Rows are points. The window is the flat piece filled in between its corners: a triangle in 3 columns, a solid with four corners in 4, and so on. A path goes straight from each point to the next, and from the last back to the first. After which points does the path pass through the window?

Window, 3 rows:
[[-0.30 -0.29 -0.12]
 [ 0.08  0.12  0.10]
 [ 0.43 -0.03  0.17]]
Path:
(1): [-0.31 -0.13  0.06]
(2): [-0.11 -0.01 -0.24]
(3): [ 0.64  0.21 -0.04]
(4): [0.50 0.11 0.37]
(5): [0.47 0.11 0.39]
(6): [0.53 0.18 0.03]
(7): [-0.36 -0.26 -0.27]
(8): [-0.40 -0.32 -0.01]
(9): [0.10 0.00 0.30]
(10): [ 0.26  0.11 -0.08]
(11): [ 0.34  0.06 -0.09]
(12): [ 0.26 -0.08  0.46]
(13): [-0.24 -0.15  0.29]
(14): [-0.29  0.08 -0.34]
(15): [0.52 0.25 0.02]
(16): [0.39 0.21 0.46]
Through the window after points: 9, 11

Window (6 x 6):
[[ 0.12 -0.13  0.08 -0.07  0.62  0.00]
 [ 0.36  0.16 -0.60  0.66 -0.60 -0.34]
 [-0.49  0.35  0.02  0.15  0.48 -0.06]
 [-0.26  0.48 -0.11 -0.13 -0.21  0.10]
 [-0.11 -0.52 -0.45 -0.07 -0.03  0.16]
 [-0.38 -0.09  0.32 -0.14  0.10  0.11]]
Path:
(1): [ 0.02 -0.17 -0.02  0.31  0.19  0.38]
(2): [-0.09 -0.16 -0.09  0.10  0.13 -0.37]
(3): [-0.29  0.03  0.06 -0.40  0.25 -0.38]
(4): [-0.19  0.00  0.22  0.06  0.29  0.55]
(5): [ 0.00  0.14 -0.10  0.38 -0.16  0.25]
(6): [-0.17 -0.13 -0.12 -0.11 -0.14 -0.54]
(7): [-0.38  0.26  0.02 -0.29  0.10 -0.53]
(8): [-0.17  0.28 -0.08  0.04  0.11  0.19]
Through the window after points: 5, 7

Window:
[[-0.10 -0.41 -0.31  0.08 -0.68  0.07 -0.02  0.28 -0.22]
 [ 0.46  0.32 -0.02  0.43  0.16  0.06  0.21 -0.19 -0.31]
 [ 0.82  0.13  0.07 -0.37  0.38 -0.56  0.05 -0.39  0.09]
 [ 0.81 -0.06  0.41 -0.02  0.37 -0.31  0.06  0.05  0.24]
 [-0.41  0.52  0.09 -0.06  0.12 -0.15  0.38  0.25 -0.22]
 [ 0.10  0.07  0.00 -0.22 -0.49  0.37  0.33  0.16 -0.20]
 [-0.03  0.00 -0.21 -0.03  0.20  0.01  0.71  0.17 -0.17]
 [-0.31 -0.01 -0.03  0.09  0.23  0.45  0.22 -0.18 -0.23]
 [-0.47 -0.48 -0.01  0.26 -0.95  0.29  0.50 -0.13 -0.16]]
Path:
(1): [ 0.02  0.42 -0.05  0.03  0.06 -0.08  0.23  0.08  0.17]
(2): [ 0.00  0.16  0.19 -0.09  0.12 -0.16  0.30  0.13 -0.25]
(3): [ 0.21 -0.05  0.10  0.05  0.17 -0.13  0.26  0.00 -0.28]
(4): [ 0.07  0.13 -0.24  0.23  0.12  0.00  0.28 -0.10  0.51]
(5): [-0.03  0.08 -0.07  0.09 -0.13  0.14  0.25  0.01  0.37]
(6): [-0.03 -0.09  0.23  0.04 -0.01 -0.02  0.33 -0.02 -0.59]
(7): [ 0.10 -0.27  0.26 -0.14 -0.04  0.20  0.49  0.18 -0.73]
(8): [ 0.04  0.12 -0.21 -0.03 -0.09  0.09  0.45  0.09  0.01]
Through the window after points: 1, 5, 7

Window (11 x 11):
[[ 0.06  0.17  0.23  1.07  0.57  0.05  0.28 -0.12 -0.43  0.11  0.41]
 [-0.55 -0.34 -0.24 -0.23 -0.06 -0.62  0.36 -0.52 -0.12 -0.37 -0.21]
 [-0.06 -0.07  0.27 -0.04 -0.12 -0.48  0.29  0.09 -0.32  0.18 -0.02]
 [-0.04  0.05  0.37 -0.02 -0.23 -0.02 -0.19  0.36 -0.61 -0.22 -0.19]
 [-0.03 -0.34  0.03  0.62 -0.06  0.18  0.59  0.02  0.08  0.03  0.19]
 [ 0.29  0.57 -0.40  0.19 -0.25 -0.23 -0.26  0.15  0.71  0.41 -0.05]
 [-0.33 -0.47 -0.37 -0.52 -0.20  0.17  0.36 -0.03 -0.09  0.43  0.24]
 [ 0.14 -0.02  0.26  0.06  0.69 -0.40  0.40  0.08  0.21  0.05 -0.09]
 [ 0.33  0.00 -0.16  0.23 -0.50  0.04  0.16  0.30 -0.73 -0.28 -0.14]
 [-0.08 -0.20 -0.32  0.41 -0.20 -0.07  0.20  0.48 -0.19  0.01  0.13]
 [-0.15  0.45 -0.16  0.18  0.00  0.28  0.43  0.28  0.15  0.43  0.47]]
Path:
(1): [-0.24  0.03 -0.10  0.40 -0.02 -0.17  0.30  0.17 -0.23  0.45 -0.56]
(2): [ 0.01 -0.02 -0.04 -0.03 -0.14 -0.13  0.29  0.06 -0.17 -0.17  0.36]
(3): [ 0.09 -0.12  0.08  0.07 -0.13 -0.08  0.23 -0.02 -0.07 -0.07  0.35]
(4): [-0.16 -0.11 -0.08  0.02  0.04  0.03  0.40  0.04 -0.24  0.28 -0.29]
(5): [-0.31 -0.10 -0.01  0.21  0.01  0.00  0.41 -0.08 -0.29  0.30 -0.44]
(6): [ 0.11 -0.19 -0.11 -0.04 -0.10 -0.30  0.04  0.07 -0.18 -0.22  0.44]
(7): [ 0.33  0.19 -0.01  0.13 -0.13 -0.29 -0.06  0.13  0.25 -0.05  0.40]
(8): [-0.16  0.25 -0.25  0.16  0.02 -0.16  0.22  0.11  0.15  0.59 -0.58]
(9): [-0.13 -0.01 -0.19  0.22  0.02 -0.04  0.25  0.10 -0.11  0.17 -0.25]
(10): [ 0.21 -0.03 -0.09  0.11 -0.15 -0.24  0.10 -0.02  0.16 -0.20  0.67]
(11): [ 0.25  0.09 -0.06  0.08  0.19 -0.14  0.23  0.13  0.12 -0.06  0.79]
(12): [-0.35  0.29 -0.05  0.24 -0.01  0.19  0.41  0.21 -0.02  0.52 -0.35]
Through the window after points: 1, 7, 11

Window (14 x 14):
[[ 0.09 -0.42  0.11 -0.17  0.17  0.20 -0.17 -0.11 -0.11  0.07 -0.20  0.05
  -0.86 -0.21]
 [-0.18 -0.19 -0.52 -0.21  0.03 -0.42  0.31  0.61 -0.55 -0.51 -0.30  0.73
  -0.49  0.25]
 [-0.17  0.26 -0.31 -0.29 -0.46 -0.57  0.30  0.44  0.36 -0.48 -0.08  0.31
  -0.12  0.00]
 [-0.36  0.58 -0.35  0.18  0.40  0.33  0.22  0.69 -0.60  0.28 -0.03 -0.25
  -0.21  0.56]
 [-0.66 -0.40 -0.20 -0.12  0.55 -0.12  0.18 -0.67  0.33  0.13  0.32 -0.40
   0.34 -0.20]
 [ 0.08  0.40  0.71  0.05 -0.43  0.02  0.05  0.59 -0.13 -0.35 -0.14 -0.23
   0.36  0.24]
 [-0.03 -0.09  0.07  0.05  0.22 -0.12 -0.15  0.09  0.47 -0.32 -0.31  0.64
   0.05 -0.42]
 [-0.75  0.17  0.01  0.23 -0.54  0.28  0.09  0.23 -0.83  0.26 -0.11  0.12
  -0.51  0.36]
 [ 0.09  0.01 -0.51 -0.27  0.51  0.21 -0.50 -0.12  0.13 -0.40  0.01 -0.25
   0.10  0.09]
 [ 0.05 -0.33 -0.39 -0.26 -0.08  0.36  0.26 -0.05  0.27 -0.25 -0.45  0.15
  -0.08 -0.45]
 [ 0.01  0.54  0.05 -0.08  0.19 -0.02  0.41 -0.38  0.04 -0.33  0.32  0.20
   0.03  0.21]
 [-0.12  0.22  0.23 -0.63 -0.06  0.43  0.09  0.20  0.15 -0.43  0.04  0.37
  -0.25  0.17]
 [ 0.01  0.37 -0.09 -0.41  0.23 -0.10  0.05 -0.06 -0.21  0.19 -0.29  0.00
   0.01  0.42]
 [ 0.00 -0.04 -0.02 -0.28 -0.41  0.05 -0.07  0.28  0.04  0.08  0.49 -0.16
   0.53 -0.14]]
Path:
(1): [-0.26  0.50 -0.19 -0.46  0.12  0.02  0.17  0.24 -0.47 -0.29  0.07  0.00
 -0.21 -0.15]
(2): [-0.28  0.37 -0.03 -0.34  0.06 -0.24  0.23  0.00 -0.20 -0.21 -0.26 -0.08
  0.01 -0.56]
(3): [ 0.11 -0.08 -0.08  0.10 -0.10  0.08  0.04  0.20  0.15 -0.07  0.03  0.17
  0.00  0.62]
(4): [ 0.16 -0.44 -0.23 -0.14 -0.23  0.21  0.14  0.13  0.43 -0.10  0.05  0.05
  0.21  0.29]
(5): [-0.12  0.11 -0.07 -0.25 -0.08  0.12  0.06  0.12 -0.09 -0.15 -0.10  0.04
  0.02 -0.34]
(6): [-0.42  0.73 -0.12 -0.26 -0.06  0.08  0.10  0.09 -0.54 -0.24  0.17  0.05
 -0.31 -0.53]
(7): [-0.11 -0.22 -0.04  0.20  0.04  0.14  0.19  0.18  0.00  0.18 -0.21  0.13
 -0.03  0.91]
(8): [-0.05 -0.21  0.02 -0.10  0.04  0.16 -0.03  0.03 -0.07  0.02 -0.17  0.10
 -0.40  0.21]
(9): [-0.09  0.24 -0.08 -0.38  0.17 -0.06  0.00 -0.03 -0.33 -0.03 -0.12 -0.02
 -0.47 -0.55]
(10): [-0.25  0.42 -0.12 -0.39  0.07  0.11  0.14  0.14 -0.35 -0.39 -0.18  0.00
  0.11 -0.43]
(11): [ 0.00 -0.08 -0.06  0.12 -0.18  0.04  0.20  0.33  0.26  0.01  0.00  0.20
 -0.04  0.62]
(12): [-0.18 -0.33  0.03  0.12  0.07  0.36  0.10  0.14  0.29  0.08  0.04  0.27
 -0.01  0.63]
(13): [-0.25  0.15 -0.20 -0.29 -0.04 -0.12 -0.06  0.18 -0.31 -0.07 -0.12 -0.13
 -0.11 -0.28]
(14): [-0.15  0.12  0.06 -0.38 -0.01 -0.11 -0.02  0.14 -0.18 -0.28  0.02  0.02
 -0.15 -0.33]
(15): [ 0.04 -0.33 -0.18  0.05 -0.13  0.15  0.00 -0.04  0.26 -0.06 -0.15  0.26
 -0.11  0.30]
(16): [-0.10 -0.25 -0.18  0.05 -0.17  0.13  0.11  0.02  0.03  0.06 -0.15  0.00
 -0.07  0.60]
Through the window after points: 4, 6, 8

Window, 14 rows:
[[ 0.29  0.00 -0.56  0.03  0.52 -0.35  0.21  0.01 -0.01  0.26  0.02  0.18
  -0.16  0.11]
 [ 0.33 -0.30 -0.59  0.01  0.17 -0.25  0.72  0.08 -0.25 -0.53  0.32  0.25
   0.34 -0.22]
 [-0.13  0.08  0.00  0.13  0.08 -0.15 -0.25 -0.12  0.49 -0.13  0.25  0.32
   0.10  0.17]
 [ 0.14 -0.15  0.35 -0.30 -0.41 -0.06 -0.24  0.30  0.26  0.30 -0.22  0.00
  -0.22  0.46]
 [-0.19  0.27 -0.19 -0.23  0.34  0.20  0.40 -0.05  0.28 -0.46 -0.07  0.44
   0.18 -0.31]
 [ 0.07 -0.52  0.22 -0.33  0.69  0.08  0.42 -0.31 -0.13 -0.41  0.19 -0.22
  -0.07 -0.17]
 [ 0.64  0.42  0.28  0.06 -0.14 -0.25 -0.04  0.05 -0.28  0.12  0.24  0.17
   0.20  0.24]
 [ 0.01 -0.13  0.19  0.33 -0.31  0.77  0.15  0.06 -0.54  0.32  0.67  0.30
   0.03  0.24]
 [-0.48 -0.66 -0.25  0.06  0.68  0.17  0.04 -0.04  0.02  0.17  0.07 -0.51
   0.74 -0.33]
 [-0.13 -0.41  0.10 -0.18 -0.30 -0.01 -0.37  0.13 -0.46 -0.22  0.14  0.67
  -0.04  0.02]
 [-0.01 -0.23  0.50  0.28 -0.27  0.07 -0.36 -0.20 -0.43 -0.82 -0.16 -0.12
  -0.10 -0.16]
 [-0.31 -0.37  0.25 -0.30  0.25  0.07  0.38 -0.44  0.47 -0.06 -0.53  0.43
   0.09  0.12]
 [-0.39  0.07 -0.16 -0.07 -0.06 -0.63  0.17  0.29 -0.35  0.08  0.27 -0.24
   0.06  0.27]
 [ 0.07 -0.09 -0.53 -0.20  0.21  0.45 -0.53 -0.87  0.20  0.30  0.29  0.08
   0.12  0.07]]
Path:
(1): [ 0.03 -0.08  0.01 -0.04 -0.03  0.04 -0.07  0.01 -0.22 -0.30  0.02  0.29
  0.08  0.57]
(2): [ 0.12 -0.01  0.23 -0.28 -0.36 -0.25  0.06 -0.03 -0.06  0.27  0.33  0.42
 -0.49 -0.44]
(3): [-0.08 -0.21  0.08 -0.13 -0.05 -0.21  0.14 -0.27  0.12 -0.01  0.02  0.10
 -0.05 -0.34]
(4): [ 0.13  0.06 -0.13 -0.06  0.20  0.11 -0.11  0.26 -0.07 -0.50 -0.05  0.16
  0.22  0.50]
(5): [ 0.09 -0.15  0.02 -0.02  0.19  0.08  0.04  0.01 -0.15 -0.33  0.09  0.14
  0.16  0.23]
(6): [ 0.04 -0.13  0.09 -0.01  0.02 -0.05  0.14 -0.18 -0.02 -0.01  0.18  0.06
 -0.08 -0.21]
(7): [ 0.16 -0.02  0.16 -0.05 -0.31 -0.23  0.11 -0.07 -0.03  0.12  0.22  0.30
 -0.26 -0.20]
(8): [ 0.08  0.10 -0.05 -0.12  0.03  0.01 -0.14  0.06 -0.26 -0.24 -0.01  0.29
  0.06  0.69]
Through the window after points: 5

Window:
[[-0.74  0.83  0.25  0.31  0.23  0.32  0.13  0.27  0.00 -0.12  0.60  0.02
  -0.04  0.13]
 [ 0.17  0.02  0.57 -0.55  0.15  0.49 -0.25 -0.21  0.49 -0.02 -0.32 -0.39
  -0.01  0.13]
 [ 0.62 -0.46 -0.07  0.10 -0.09 -0.29 -0.23 -0.44  0.04 -0.09 -0.79  0.19
   0.26 -0.03]
 [ 0.19  0.37 -0.07  0.14  0.26 -0.42 -0.19  0.27  0.33 -0.18  0.32  0.25
   0.13 -0.31]
 [ 0.05  0.05 -0.73  0.19 -0.06 -0.47 -0.29 -0.25  0.15 -0.25  0.61 -0.16
   0.21  0.16]
 [ 0.27 -0.07  0.00  0.13  0.06 -0.08  0.36 -0.04  0.26  0.09  0.48  0.38
  -0.37 -0.08]
 [-0.24 -0.22 -0.07  0.03 -0.13 -0.45  0.40  0.08 -0.11 -0.24  0.54 -0.29
  -0.06  0.11]
 [ 0.10  0.25  0.23  0.02  0.13 -0.43 -0.25 -0.19  0.03 -0.43  0.49 -0.34
  -0.53  0.38]
 [ 0.06 -0.47  0.04 -0.12 -0.28 -0.63 -0.34  0.08  0.11 -0.46  0.10  0.15
  -0.03  0.79]
 [-0.29 -0.39 -0.43 -0.29  0.34 -0.04 -0.01 -0.48  0.15  0.71 -0.18 -0.45
  -0.28 -0.33]
 [ 0.10  0.11  0.06 -0.08  0.07 -0.47 -0.37 -0.54  0.25  0.07  0.28  0.09
   0.30 -0.07]
 [ 0.06  0.06  0.22  0.18  0.06  0.08 -0.62  0.28 -0.52 -0.30  0.26  0.16
   0.52  0.28]
 [ 0.13  0.51 -0.06 -0.35  0.11 -0.08 -0.01 -0.03 -0.12  0.09  0.02 -0.06
   0.10  0.19]
 [ 0.02 -0.24 -0.17 -0.37 -0.70 -0.26 -0.48 -0.16  0.14 -0.10 -0.12 -0.05
   0.00 -0.05]]
Path:
(1): [-0.09 -0.14 -0.21 -0.18  0.12 -0.11 -0.07 -0.34  0.08 -0.35 -0.17  0.15
  0.03  0.00]
(2): [ 0.16  0.10  0.00 -0.25  0.19 -0.12 -0.05 -0.26  0.07 -0.32  0.18  0.19
  0.00 -0.02]
(3): [ 0.06  0.16 -0.10  0.17 -0.12 -0.21 -0.44  0.02  0.22  0.21  0.14 -0.37
  0.00  0.32]
(4): [ 0.08  0.18  0.03  0.07 -0.01 -0.13 -0.18  0.06  0.28  0.14  0.08 -0.31
  0.11  0.04]
(5): [-0.33  0.02 -0.16 -0.34  0.20 -0.13 -0.24 -0.39 -0.23 -0.63  0.42  0.18
  0.03  0.26]
(6): [-0.19  0.10 -0.14 -0.27  0.17  0.11 -0.36 -0.35  0.17 -0.45  0.01  0.10
 -0.13 -0.20]
(7): [ 0.28 -0.01  0.34  0.09 -0.22 -0.34  0.15  0.20 -0.02  0.39  0.20 -0.11
  0.11  0.35]
(8): [ 0.32  0.14  0.27  0.24 -0.21 -0.38 -0.39  0.15 -0.01  0.22  0.15 -0.34
  0.25  0.25]
Through the window after points: none

Window, 14 rows:
[[ 0.12 -0.71 -0.23  0.05 -0.01  0.37 -0.24  0.02  0.35 -0.20  0.07  0.08
   0.25 -0.24]
 [-0.36 -0.20 -0.16 -0.01  0.02 -0.19 -0.37  0.11  0.10 -0.25  0.29  0.39
   0.63 -0.64]
 [ 0.13  0.23  0.00  0.08 -0.48 -0.13  0.26  0.20 -0.69  0.15 -0.01  0.46
  -0.05  0.39]
 [ 0.13  0.13  0.11 -0.01 -0.27 -0.25 -0.15 -0.32 -0.49 -0.04 -0.46  0.02
   0.02 -0.01]
 [-0.63 -0.57 -0.30 -0.32 -0.02 -0.01 -0.45  0.17  0.11  0.18  0.18  0.05
   0.04 -0.53]
 [ 0.44 -0.22 -0.05 -0.33  0.33  0.07  0.32 -0.16 -0.87 -0.13 -0.20  0.39
  -0.09  0.09]
 [ 0.64 -0.34 -0.06 -0.24  0.20 -0.33 -0.04 -0.29 -0.20  0.33  0.16  0.16
   0.17  0.27]
 [ 0.35 -0.47  0.34 -0.02  0.46  0.14 -0.26  0.01 -0.01  0.45 -0.30  0.49
   0.23  0.04]
 [-0.64 -0.56 -0.71  0.25  0.25 -0.25 -0.58  0.46  0.16 -0.23 -0.04 -0.02
   0.44 -0.35]
 [-0.66 -0.25 -0.65  0.04  0.28  0.16 -0.55 -0.25  0.23 -0.19  0.18  0.39
   0.15 -0.15]
 [ 0.17  0.26  0.44 -0.42 -0.04 -0.23  0.03  0.21 -0.35 -0.25 -0.08  0.11
  -0.01  0.51]
 [-0.30 -0.57 -0.16  0.27  0.24 -0.32 -0.23  0.00  0.21 -0.24  0.17  0.36
  -0.22 -0.39]
 [ 0.53  0.56 -0.15 -0.23  0.05 -0.11  0.27  0.15 -0.35  0.11 -0.25  0.23
  -0.26  0.01]
 [-0.56 -0.23 -0.04  0.26  0.28  0.02  0.01  0.01  0.13  0.07  0.24 -0.21
   0.38 -0.28]]
Path:
(1): [-0.13 -0.22 -0.18 -0.13  0.04 -0.18  0.08  0.00  0.10 -0.08  0.06  0.34
  0.37 -0.34]
(2): [-0.05 -0.06 -0.05  0.12  0.13 -0.01 -0.62  0.16 -0.29 -0.18  0.15  0.18
  0.06 -0.24]
(3): [ 0.12 -0.03  0.16  0.06  0.26  0.04 -0.36  0.02 -0.29  0.02  0.32  0.13
  0.03  0.13]
(4): [-0.12 -0.36 -0.31 -0.33 -0.11 -0.13  0.32 -0.01 -0.04  0.07 -0.73  0.32
  0.46 -0.23]
(5): [ 0.02 -0.49 -0.16 -0.13  0.08 -0.19 -0.06 -0.04  0.16  0.06 -0.09  0.19
  0.25 -0.22]
(6): [-0.26  0.07  0.20  0.11  0.51  0.39 -0.79  0.02 -0.42 -0.17  0.09  0.15
 -0.13 -0.06]
(7): [ 0.53 -0.23 -0.14  0.37  0.06  0.12 -0.54  0.09 -0.10 -0.05  0.38  0.21
  0.13 -0.26]
(8): [-0.14 -0.30 -0.24 -0.21  0.18 -0.13  0.06 -0.10 -0.10  0.13 -0.17  0.25
  0.17 -0.10]
(9): [-0.60 -0.60 -0.16 -0.11  0.08 -0.39  0.58  0.07  0.19  0.25 -0.15  0.10
  0.16 -0.40]
(10): [ 0.33 -0.04  0.00  0.09  0.16 -0.01 -0.55 -0.01 -0.37 -0.39  0.15  0.42
 -0.20  0.11]
(11): [-0.27 -0.11  0.00  0.26  0.12  0.02 -0.46  0.16 -0.10 -0.12  0.45  0.04
  0.26 -0.27]
(12): [-0.14 -0.29 -0.34 -0.37  0.09 -0.24  0.29 -0.15  0.05  0.01 -0.38  0.45
  0.33 -0.23]
(13): [ 0.00 -0.25 -0.08 -0.03 -0.13 -0.52  0.27  0.04 -0.02 -0.10 -0.46  0.66
  0.01  0.24]
(14): [ 0.04  0.04 -0.15 -0.04  0.00  0.34 -0.32  0.16 -0.38  0.16  0.39 -0.10
  0.03 -0.26]
(15): [ 0.14 -0.07 -0.01 -0.08  0.23  0.14 -0.22  0.14 -0.28  0.05  0.13  0.04
 -0.08  0.03]
(16): [ 0.01 -0.06 -0.14 -0.17 -0.21 -0.71  0.25 -0.08 -0.03 -0.08 -0.27  0.39
  0.41  0.15]
Through the window after points: 1, 9, 11, 13, 15

Window (14 x 14):
[[ 0.16  0.10 -0.16 -0.08 -0.43  0.01 -0.38  0.40  0.34  0.32  0.11  0.13
  -0.03  0.15]
 [-0.34  0.27 -0.11  0.14  0.37  0.08 -0.33 -0.09 -0.03  0.64  0.44  0.64
  -0.25  0.25]
 [-0.49 -0.72 -0.05  0.25  0.30  0.03 -0.29 -0.42  0.08 -0.58 -0.21 -0.19
   0.24 -0.10]
 [-0.45 -0.41  0.11  0.36  0.29 -0.16  0.04  0.07 -0.24 -0.38  0.49 -0.08
   0.27  0.23]
 [ 0.10 -0.25  0.65  0.15  0.04 -0.08 -0.30 -0.35  0.08  0.08  0.25  0.28
   0.04 -0.06]
 [-0.33  0.21  0.19  0.19 -0.42  0.11 -0.14  0.42  0.32 -0.06 -0.29  0.31
  -0.35  0.03]
 [-0.29  0.20  0.43  0.10  0.35  0.12 -0.61 -0.08  0.77  0.41  0.38  0.03
  -0.23 -0.04]
 [-0.42 -0.29  0.08  0.27  0.30 -0.60 -0.12 -0.44  0.41 -0.31  0.10  0.03
   0.14 -0.17]
 [ 0.18  0.04 -0.25 -0.08  0.14  0.18  0.37  0.38  0.20  0.02 -0.13 -0.13
  -0.21  0.11]
 [ 0.44  0.69 -0.44  0.17 -0.53  0.46  0.10  0.36  0.08  0.08  0.17 -0.09
  -0.36 -0.04]
 [-0.17  0.14  0.03 -0.09 -0.63  0.08 -0.06  0.29  0.03  0.40 -0.03 -0.15
  -0.49 -0.23]
 [ 0.04 -0.22 -0.47  0.50 -0.11  0.24  0.47  0.01  0.21  0.04  0.20 -0.21
  -0.19  0.57]
 [ 0.29 -0.18 -0.47  0.16 -0.23  0.13  0.12  0.39  0.11 -0.30  0.19 -0.11
  -0.69  0.15]
 [-0.18  0.10 -0.07 -0.25 -0.48  0.37  0.02  0.23  0.57  0.08  0.19  0.32
  -0.27 -0.33]]
Path:
(1): [-0.31  0.22  0.37 -0.28 -0.23  0.18 -0.50  0.00  0.56 -0.19  0.15 -0.25
 -0.18  0.57]
(2): [ 0.16 -0.17 -0.35  0.40  0.19 -0.09  0.02  0.27  0.04  0.38  0.15  0.41
 -0.20 -0.64]
(3): [-0.18 -0.05 -0.22  0.30 -0.02  0.06 -0.01  0.22  0.31  0.08 -0.02  0.08
 -0.17 -0.11]
(4): [-0.18  0.20  0.06 -0.28 -0.25  0.23 -0.08  0.06 -0.11 -0.21  0.37  0.00
 -0.33  0.66]
(5): [-0.21 -0.23  0.10 -0.51 -0.40  0.01 -0.15 -0.04  0.03 -0.26  0.08  0.18
 -0.16  0.46]
(6): [ 0.06  0.06 -0.24  0.38 -0.08  0.14  0.06  0.29  0.12  0.01  0.23 -0.10
 -0.31 -0.10]
(7): [-0.18 -0.06 -0.16  0.28 -0.08  0.30 -0.11  0.31  0.48  0.33  0.01  0.17
  0.02 -0.32]
(8): [-0.16  0.03  0.07 -0.25 -0.34  0.11 -0.06 -0.02  0.29 -0.23  0.20  0.13
 -0.34  0.06]
(9): [-0.16  0.19 -0.10 -0.17 -0.21  0.10 -0.05  0.11  0.10 -0.11  0.06 -0.12
 -0.31  0.27]
(10): [ 0.12 -0.33  0.00  0.53  0.11  0.27  0.00  0.25  0.20  0.25  0.28  0.34
  0.05 -0.32]
(11): [-0.15  0.06 -0.24  0.28 -0.18  0.33  0.11  0.64  0.01  0.47  0.00  0.62
 -0.23 -0.22]
(12): [-0.18  0.15  0.20 -0.26 -0.26 -0.17 -0.38 -0.41  0.25  0.09  0.29 -0.47
 -0.38  0.17]
Through the window after points: 5, 7, 11
